Each row of a before or after table is a point. One or more steps were done to the points. Then noise was added and the rows were shuffled. The steps act on how far a point lies along the listed directions, d1 being the first. Name the steps. A step turns or swaps two directions, mirrors them in a line or flattens them onto one, adds a multiple of one to another, or multiplies one. Angles are multiples of 10 degrees, from the lower direction toward the higher: turns from -170 to 170, lines from 10 to 170 but not 90. Use the fewest steps. Two steps may share a direction if one is a turn and the other turns, adds or multiplies; they go together, in the order done. Otherwise the lowest direction goes first.
In the rows, zero is written as 128.

Directions:
(1): [165  99 166]
(2): [159 106  82]
(3): [164 176 129]
Before (12 x 3):
[[115 149 182]
 [104 168 181]
 [ 88 180 105]
 [118 170 176]
 [115 174 106]
 [151  82 140]
 [101 129  90]
 [145 196 194]
 [111  98  75]
 [135  61 107]
 [181  63 138]
 [115 175 145]]
After (12 x 3):
[[164 187 105]
 [ 96  70 142]
 [136 149 155]
 [102 114  90]
 [130  96 154]
 [118 162  82]
 [145 171 112]
 [171 129 190]
 [125 124 158]
 [114  77 139]
 [100 101 110]
 [127 124 167]]
Steps: swap d1 and d3; multiply d2 by 0.4

Directions:
(1): [134 116  60 133]
(2): [ 99  73 137 157]
(3): [ 92 115 123  70]
(4): [180  90 138 104]
Before (14 x 4):
[[136 157 178  96]
 [153 121  84 147]
 [138 139  87 100]
 [127 148 101 119]
 [178 105 152  49]
 [143  94 126 146]
 [127  87 181  12]
 [129  86 173 110]
 [ 82 166 130  76]
 [142 140 164 118]
 [134  57 138  84]
 [136 128 184 142]
 [152 140 143 127]
 [117 161 165 121]]
After (14 x 4):
[[145  89 125 137]
 [127 112  75 134]
 [ 93 171 161  86]
 [119 133 129 152]
 [135  88 180 134]
 [103 155 174 154]
 [117 136 160 155]
 [ 48  86 227 103]
 [ 89 128 101 110]
 [126 165 160 139]
 [ 52  84 170 148]
 [103  54 162 105]
 [112 144 106 117]
 [149 131 171 162]]
Steps: turn d1 and d3 by 30 degrees; swap d2 and d4

Directions:
(1): [ 57 133 119  85 116 134]
(2): [ 85 113 146 184 168 140]
Before (10 x 6):
[[ 75  88 141 208 165 158]
 [145 143 113  73  80 127]
 [ 44 116 124 153 153 147]
 [165 104 131 146 137 121]
 [100 110 159 202 169 113]
 [119 121 134 183 157 140]
 [ 45 112 104 138 118 134]
 [122 136 106  23  87 123]
 [131 124 117  70  95 125]
 [149 120 148 154 128 117]]
After (10 x 6):
[[ 82 126  88  85  80 123]
 [ 36 121 145 141 146 116]
 [ 19 102 120 123 127 159]
 [114 117 151 157 135 123]
 [ 55 133 102  78 109 138]
 [221 131 117  73  98 112]
 [186 120 124 104 104 120]
 [ 71 127 125 146 145 144]
 [126  98 136 159 151 129]
 [199 136 126 123  99 125]]
Steps: turn d1 and d2 by -60 degrees

Directions:
(1): [116 193 106 114 184 109 127 161]
(2): [204 107 139 130 138 108 145 178]
(3): [153 149  93 184 106 115  69 124]
(4): [ 86 100 148 118 116 119  80 191]
(5): [128 114 164 123 155  55 107  88]
Before (8 x 8):
[[166 119 129 170  95 138 105 131]
 [158  98 127 153  90 154 127 215]
 [168 104 159 136 152 124 143 125]
 [113 166  96 166 101 159  97 182]
 [167 108 117 138 112 173 163 124]
 [120 102 112 144  91 135 119 150]
 [152 171  71 183 113 115 106  83]
 [190  83 113 169  44 217 174 152]]
After (8 x 8):
[[ 34 121 137 122  95 167 123 139]
 [ 72 140 159  84 149 142 172 158]
 [129 122 152  95 160  93 193  71]
 [ 69  83 140 122  53 224 181  87]
 [120 130 124 165 127 144  98  90]
 [ 94 108 169 116 117 138 137  91]
 [116 114 117 133 103 187 152  94]
 [ 92  94 135 113 108 129 140 142]]
Steps: turn d1 and d4 by -10 degrees; turn d3 and d5 by 40 degrees; turn d2 and d3 by 160 degrees
